Rows are points. A path goes straight from each point to the next, and from the last back to the first. The post is the endless flat space through its rows: a point in 2 columns, a line in 3, a plane in 4, and so on, so that a path can go around it. How many times does the path go around the post? Going back the other way cancels.

Post (2 x 3):
[[ 18  48  -2]
 [-49 -30  17]]
Path (18 x 3):
[[-15   9  50]
 [ 51  51  -6]
 [-17 -35 -34]
 [-43 -13  -4]
 [-41  17  -2]
 [-51 -32 -10]
 [ -5  -7   5]
 [ 16 -24  49]
 [-13  41  49]
 [-58  35 -24]
 [-12  15 -14]
 [-55  25  16]
 [-39  50  61]
 [ 54  34  38]
 [ 28  35  36]
 [-18  72  31]
 [ 18  78 -24]
 [-95 -29  44]]
Times around: 0

Post (10 x 11):
[[ 14  64 -20  17 -15  21  19 -12   1  14 -31]
 [-10   4  23 -41 -56  39  51 -13   6  -8 -19]
 [-27 -17  16  23   5 -16 -12   0 -63  49  16]
 [-40 -50 -11   8  39  21 -15  35  14 -27  35]
 [ 95  -5 -30 -14   9 -14  11  41 -57  -9  58]
 [-50  46  10  10 -51  18  49 -24  36 -32  -6]
 [  3  -2  10   2  24  21  -5   7 -38  41  60]
 [ 44 -22  35   4  23  15  55   6  -2 -10  45]
 [-12  27  10 -10 -10 -19 -11 -15 -10  40   5]
 [-18 -12  -5  25   0  21 -35 -23 -11  26  20]]
Path (21 x 11):
[[  9 -57   8  11  -2  31 -20  -2 -19  21  13]
 [ 65  40  -1   7   1 -17  22   9   4  33 -26]
 [ 88  21 -47   4   5 -14  34  16 -20   6   0]
 [-16  35 -35   4 -34   7  -5 -48 -25  27  44]
 [-18 -21   5 -28   3  21  18  -6 -34  54  17]
 [-14 -34  -5 -13 -28  17  26   7   3  23  44]
 [ 19  -2 -50 -20 -20   7   2  59 -66  46  14]
 [ -7 -11 -10 -68 -65  -6  50 -22   1  -9  -1]
 [ 13   0  -1 -69  16  46   0 -18 -26  33   1]
 [-11  27  11  20  22  52 -21 -16 -34  21 -28]
 [ 30  10  19  12  -1  68  -4  31  -5   4  36]
 [-21   3  40  -2   9  -2   2  27   6  -2  67]
 [ -2 -24  37 -17  16   2   0  12 -42  -6  73]
 [ -2   7 -21  -3  34  48  31   0 -33  -1  44]
 [  6  33  10 -44   5   0  18  12 -32  -9  36]
 [-36  10  33  25  -7  42  -8  20 -70  21 -10]
 [ 11 -24   0 -41  -2  25 -28  28 -35  34  -4]
 [  8  67 -17  -2 -20 -14 -31  -1 -49  15  10]
 [-22  25   1 -30  21  69   8 -19  25   5 -21]
 [-57   1 -13   6 -56   0  23  -7 -44  -1 -15]
 [ 60  22 -30 -15  47  47 -41  -9  29  70 -14]]
Times around: 0

Post (17 x 18):
[[ 49 -51  21 -18   6  21  -8 -27   1   8   2 -10 -15  -6  -4 -22  -3 -24]
 [-19  19  36 -23  59  -7 -17 -72   8  37  12  51 -17 -20   4  11  57  -8]
 [  4   1  19   8  -4 -24 -38 -48  13  20  23 -15  -1  16   5 -27  21 -36]
 [-20  22  37   4  78  11 -15  12  22 -35  -2  11   9   5  11  38 -18  -9]
 [ 38  34  19 -24  10 -40 -27  -1 -12 -30  34  52  15 -19 -64 -14  -7 -19]
 [ 27  22   7 -13 -26 -31   8  22   6 -18  13  39  29 -21 -24 -20  -2 -26]
 [ -4   8  28 -62  26 -29  -6 -48   1  19  31  14 -12 -57  -8 -28   3  15]
 [-24  -4   8  -4  -4  13  30 -32  53 -23  69  46 -17 -44 -35 -32  -6 -41]
 [ -8 -10  54 -48   0   7  13  21  -6  14  28   1  -6 -10  -8  27  -7  24]
 [ 10  14  -1 -15  17   8 -19   4 -14 -63 -33 -50  20   0 -28  -2   0 -26]
 [ 12  -8  36 -51 -15  45  45  25  -3   2  36  68  38   9 -34  -5 -40  -9]
 [-23  19  19 -34  28 -15  44  37 -17  22 -29  30   0  19 -18  12 -30  -7]
 [  6 -18 -15  11  16  37  -3 -14  34   6  -2 -62   7 -14 -35   3   3  43]
 [ 19 -53  36   6 -38 -58  15 -27  37  36  21 -23  59  -2 -42  20 -27  13]
 [ 18 -12  11 -12  10 -18  -6  -6 -16  21 -10 -15  40 -20 -27 -17   8 -63]
 [ 10 -32  46 -13 -19 -24   2  21 -42   8   9  45  17  -9 -31 -49 -21  19]
 [ -8  -7  14  -2 -19 -31  -5  -5 -35  28 -14  26  23  -4   3   3 -28 -23]]
Path (26 x 18):
[[  9 -16  15 -24  18  -1 -21 -18  -5  20  32  33  -7  -9 -38 -26 -32 -33]
 [ -9  -9   9 -33 -19  -4  12  -7  11 -18  26 -24 -15  -6 -17  -3  24 -18]
 [-24 -41  16  15  39  31  40   0  24  -2  64   8 -12 -50  -3   6   1   5]
 [-14  -4  50 -20  27 -12   8 -34 -13 -21 -12 -22  18 -25   3  42  11  15]
 [  8   8  40   8  14  49 -37 -18   9  16  15 -32  -1 -33 -13  16   7  26]
 [-26  32  69 -29  30 -18  -8  24  16 -26  38  55  15 -25 -10 -20  10 -29]
 [ 58 -48   0 -20  -8 -41   9 -11  20  40  16  40  16 -45 -50  -4 -29 -11]
 [ -1   8 -11  -3  -8 -50   0  15  12   7 -18  33   7  -6  40   7  -4   0]
 [  1   5  20  -5 -16 -50   1  12 -17  38  47  40  29 -38 -13 -34   1  -8]
 [-32  65  -5 -50  16 -43  15 -36  25 -42  38  29  24   9 -22 -18 -23 -31]
 [ 31 -38  16 -10   4  -5  41  28  17   7 -27  11   5  35 -14   9 -19  -9]
 [ 36   0   3 -13  36 -35   0  15   2 -29   8   1  26  -7   1  -1 -22 -28]
 [ 40 -33  18 -31  32  -2  13 -23 -28 -10 -17 -77 -22   5 -38 -10 -16  38]
 [ 33  21  23 -24  22 -14  22 -11  -1   1  -9  44  14 -28  16  -1   3  23]
 [ 22   5 -10 -36   4 -53  31  -7 -14   8   4  14  11   5  -1 -28 -14 -15]
 [-35  -8  47 -15 -22  10  14  56 -11  -7  23  17  39  35   7  -8  -4 -46]
 [ 30 -13  33 -51  12 -28 -10  25   0  40 -35  16   3  37  11  51  -4  -6]
 [-27  36  26 -95   4 -24   4   6  -1 -10  14 -25   4 -27 -56 -27 -48 -10]
 [ 30  -5  37 -24 -22  -5   9   2   8  -2  -4 -53  37  -5 -53  -9  29 -14]
 [  7  25  43  -3  24 -59  18 -28   5  29  24  93  -7 -10 -18 -26  22 -35]
 [ 44  11 -17 -13  42  19 -21 -21 -28 -32 -29  43 -17 -25  21  25 -11  21]
 [  9 -60  14 -15  58  20 -11  -9 -23  -5  22 -13 -37  33 -81 -29 -11  -6]
 [ 31 -17 -13  11  -9 -33   2 -66  34  15  67 -31 -28 -31 -36 -11  26 -28]
 [ 37  25   4 -23  10 -20 -12 -54 -27  -8  42  -1 -47 -54 -32 -32  12  25]
 [-16   4  68  -4  33  33 -12 -26 -30   5  27  47   2  -5 -30  -4 -11 -35]
 [-23 -28  39 -46 -15 -10  40 -32   0 -20 -20  29  27 -17 -19 -29 -36  -4]]
Times around: 1

Post (17 x 18):
[[-31  32 -33   6  -7  17  25  18 -21  15 -27   8  -7  19  18   8  26 -14]
 [  4  36  36  48   0 -24 -20 -29  23  12  -1  31  33 -11 -24  20  13  13]
 [ -1 -12 -36 -27  -1  14  -1  83  20 -13 -16 -12   3 -55 -10 -23  -6   3]
 [ 44 -10 -35 -24 -42   5 -19  57  19   3 -27 -21  -3   4   1 -61 -19   7]
 [ 62   2  38  18   1   2 -28 -13  34  50 -12 -15  16 -15 -39  60   6  -8]
 [ 38   3  20  19  18 -15 -36  -5  41   2  14 -19 -18  18 -22   5  20  10]
 [-40  -9 -12 -35  -9   9  11   2 -24  -8 -24   8  -9 -14  16 -16 -29 -11]
 [ 40  37  13  44 -20 -49 -19  -5  37 -12  12 -30   8   5 -36  61 -26  -6]
 [-38  21 -68 -65  16   9 -13  26  -7  11  -6  17  30  17  11   0   1 -15]
 [ 30  28   8  26  -4  20  -8  -4  41   5  24 -25   5  26 -39  34   2  55]
 [-49 -18 -26  -1  -4  16   0  69 -14  14  -7  27  -9  25  25 -29 -24   8]
 [ 33  48  22  69  10   9 -35 -27  38  41  17 -47  17 -26 -58  20 -15  -4]
 [ -6  -4  -6 -49 -49   9 -30  73 -33 -35 -10 -28  20  -5 -28 -45  25  15]
 [-36 -17  -4 -21 -12  21  47  32 -25  -3  15  28  30   9  37 -13 -10 -44]
 [-40 -21 -58   5 -24  38  18  14 -19  21  30  50 -14  -8  25  22  12  -8]
 [ 63  10 -11  47  50 -14 -21   0  -4  17   0  -7   6   8 -54  20  -5  13]
 [-41  19 -25 -44  16 -16  34  35 -28  33  31  27   2 -20  16  -3 -11  -6]]
Path (33 x 18):
[[-18  33  38  -2   0 -19  51 -37  37  44  52 -18   6  13  18  79  -9 -34]
 [  0 -33   9   9 -76 -16  22  59  -6   0 -30  -4  19 -33  33 -27 -36  -3]
 [ 30   6 -43  51   1  12  36  -5 -12  30 -23   3   8  14 -16 -11   3 -22]
 [ 58   0  -2  -4   9  19 -28 -16  48  70 -19   4  12  -5 -10 -44   6 -17]
 [  3  74  -5 -33  19  -7  23  12  -5 -31   5 -25  12  39 -24  -1  30 -29]
 [ 38 -49  22  11 -44   1 -20  13  20 -27   3 -22 -41  75 -35  24  14  -1]
 [  7   1  -4  40 -30 -44   2 -41   2   8 -20  40  -3 -22 -31  60  -1 -25]
 [-20  24 -24   4 -36  12  -3  12  35   2  31  10   8 -24 -26  30 -14  19]
 [ 19   6 -36 -29  38  20 -27  58 -10  47 -18  25   8 -37 -22   6   1   1]
 [-41  63  61  47   3  13  -2   0 -18 -41  -1 -49  29  -9 -13  21 -19  -6]
 [ 15  21 -24  -7 -35 -21 -49 -50  -2 -20 -21  37  21  30  -1  -2  62  19]
 [-20  -2 -29 -13  44 -34 -15  28 -12   8  -2  -9  16 -48 -30  32 -16 -50]
 [ 40   0 -28  63 -21  27 -56 -26  32  36  36 -32 -22  -2 -51  33  35  30]
 [ 46  15 -50  19  14 -21   2  34 -30  23   9  -9  41 -52 -12 -23  -9 -40]
 [ 59  26   1  -9 -55   4  -3  -4 -39   8 -51 -21  -2   3  -5 -34 -11  -7]
 [ 48  14  -9 -13  42   3  -7  20 -17  -1 -10   7 -18  32 -32 -42  24  17]
 [ 40  47 -56  -4  14  29 -34  10  22  57   2   7   9  44 -27   2   6 -18]
 [ 41  35 -69   0  29  33  11 -10  15  28  45  15  -1  -5  14  60   6  10]
 [ -4  13 -35  50  10  62 -11   6  32  28  21  -1 -31 -17  20  -6  50  30]
 [-23  23   6  52 -18  23 -22  -9  15  -8  20  11  25   7  -7  23  20  16]
 [ -8  43 -24  17 -55  80   8  44   9  31  35 -43  11 -38 -10  18  14   8]
 [ 17  26 -20 -23  17 -12 -29  38  11 -21 -10 -20  17  11 -18  -1 -41 -36]
 [  5  42 -36 -58  18  11 -40  17  -8  16 -10   2 -15 -39 -11 -11  21 -15]
 [ 11  25  -4 -17 -17  32 -19  -7  32  26  -9 -23   0  -6  14  -8 -54  16]
 [ 31  22 -37   1  42   0 -53  15  21  60 -14 -30 -12   3 -29 -42 -37  38]
 [  9  -5  42  16 -67 -35  15   4  24  -7   6 -48  -4 -60 -28  49 -48 -18]
 [ 33 -10   4 -25   1  21 -23  25  31  23 -37 -24 -13  13 -40 -14  17  33]
 [ 26 -43 -34  33 -19  59  42  20 -18  -4   4  21 -27  95  -4  22  56  31]
 [ 32  11  11   1  28 -71  16 -25  60  23   5 -10 -24   2   1  22 -25  23]
 [-18  59 -38 -19  35 -69 -15  42  18  -5 -11  -1   2  80   1  30  22  17]
 [-33 -14  34  39 -48  24  19 -15 -88 -32 -26  44  12  34 -36 -48  29  25]
 [-27  17 -16  -3 -14  39  27  -4   3 -14  14  -7 -10  36   0  22  19 -36]
 [ 39  -8 -17   2 -20  10  -2  26   3 -19 -15 -63   7   5 -59   0  -5   3]]
Times around: 1

Post (17 x 18):
[[ 31   5  -3 -10  37  37 -25  36  -6  28  29   9  16 -68 -29   3 -15  -7]
 [-44  64 -26   6  -3   7  -7   9 -25  20  37  25  13  28 -21 -17 -24   8]
 [ 17 -34  43 -12  -6 -30 -32 -10   7   1  16  46 -19   9 -33  13  14  12]
 [-56  48 -28   5  -5   1  -4 -32 -11 -30  51  -3 -10  10  22 -16   6 -13]
 [  1  25 -21  -2   8 -21 -25  22 -20  14  11  -8 -30 -10  -1  17 -60 -30]
 [ -8  13  18  31  -2  51 -42 -25  18  51 -24  -8  28 -46   4 -59  22 -43]
 [ -7  -2  48   1  17  19  60 -12 -53  11   0 -13   8  23  24  -3 -23 -30]
 [ -9  18 -23  60   7   2  -4 -23  22 -13  26   9  19  35  -6   6  31   0]
 [  8  29 -38 -33   5  17  -9  29 -31  19  14  20  -4  -8  24  31  42  47]
 [ 18 -21  -1  53   0 -53   0  17  26 -24 -30  27 -27 -11 -39 -52 -21 -32]
 [-37  35 -26 -11  -8  35  11 -33 -38 -13  28  44 -14   3  16 -10 -39  -4]
 [ -1  22  -1 -27  42  34 -45  55  -4 -35 -57 -36  -6 -30   1  32  -8  -8]
 [ 53  17 -53   7 -36 -29  20 -14 -31  -9  50   9 -25   8 -64   6   8  -8]
 [ 42 -42  -6 -28  33  26   0 -10 -16  -2 -10  15 -45   3   5 -23  50 -27]
 [ 75  37  27  -3  15  11  42  14  -5 -42  60 -14  17  13  -5   4 -45   0]
 [-19  19  -4 -10  53  -7 -51 -11 -17  31 -32  69   2  -5 -29  -7  15  18]
 [-16 -45   3  -8   4 -23 -25  -8   5 -20   7  30  20  33  12  -5  12 -32]]
Path (27 x 18):
[[-31  13  26 -12 -23  65  33 -15  -6   2 -45  16  30  15  16 -16  -4   2]
 [ 20 -35 -24  12   7   3 -20  39  14  47   4  44  65   6 -39  -5  58  29]
 [-12  16 -28 -32  10 -12 -20 -25 -62  -5  48  21  26  62   3   2 -14  13]
 [ 54  26  41 -42  93  33 -12  65 -50  30   4  16  37  19 -23   8  54  33]
 [-15  22  12 -32 -37  38  36 -30 -45 -19   7 -22 -16  -4  48 -52  21 -60]
 [-38  33 -77 -46 -34  63 -27  -3  19 -19  14  34   4  13  41   4  31  -9]
 [ 48  -5  -7 -43  30  11 -14 -29  12   4  66  88  32 -26  15 -16 -22  57]
 [ -1  -9 -83 -17  21  51  33  21 -50 -58  18  -7  14  24  26  -6  -2  -9]
 [ -4  70 -25  53  34  19  16  11   7 -14  65  -2  54  11  20  -1  24  20]
 [ 28   9 -40 -56  12  37  31 -25 -46 -69  71  12 -37  44 -43 -10   2 -81]
 [ 21  70   8  -9  59   6  20  -4   2 -48  25 -38 -16  28   9  16   7   2]
 [  8   2 -31  29  25  -8 -13 -51 -17 -14 -34 -13 -37  34 -66  22  30 -25]
 [-21  25 -21  -7 -25 -13 -42 -25  -4   3  44 -39 -37 -23  76 -14  13  -6]
 [-29  -3 -62  37  28  30 -29  35 -25 -19 -58   7 -16  12  63 -34 -14 -45]
 [-17 -51 -27   0   3   2 -42  33 -19  11 -68  66 -24 -31 -37 -19   3 -45]
 [-49 -20 -39 -17 -63  63  13 -24  11  36  -4  53  30 -11  81 -76  41 -26]
 [ 19 -66  -5 -23  -8  28  82  -8   6 -64  43  27   3  78   4 -18  33  25]
 [-47 -24 -11 -57  68 -15 -95 -11 -39 -44 -50  68 -39  29 -50  14 -18  15]
 [ 26   2 -45  29   0  29 -19  14   1  18  66  85  35  34  10 -48   1   4]
 [ -7   5  39  30  -5 -30 -24  37  41 -12  74 -15  17  52  42  65 -35 -15]
 [-20  60  53   7  23  10 -30  37  44  -5 -47 -19  26   9   1  19   5  -1]
 [ 24  45  -3  14   3  -4  53  46   3 -60  59 -48  44   8  29  23  28  12]
 [ 46  23  50 -69  14  13  76  16 -42  46  72  41  16  33 -24 -35  -2  33]
 [-64  31 -74 -67  17 -10  -7  34 -45 -38 -19 -16 -14 -17  11 -29  -6  15]
 [-13 -80  -7 -85  -7  64 -34   2 -49  -8   2  72 -10  13  -4  -8  21   1]
 [-28  20   3  13   7  10 -37 -22  -4 -35  21  23 -10 -30 -28  -8   1 -18]
 [ 41  -3  13  13 -29  -1  28  17  -4 -12  16  28   8  23   7  10 -45 -17]]
Times around: 5
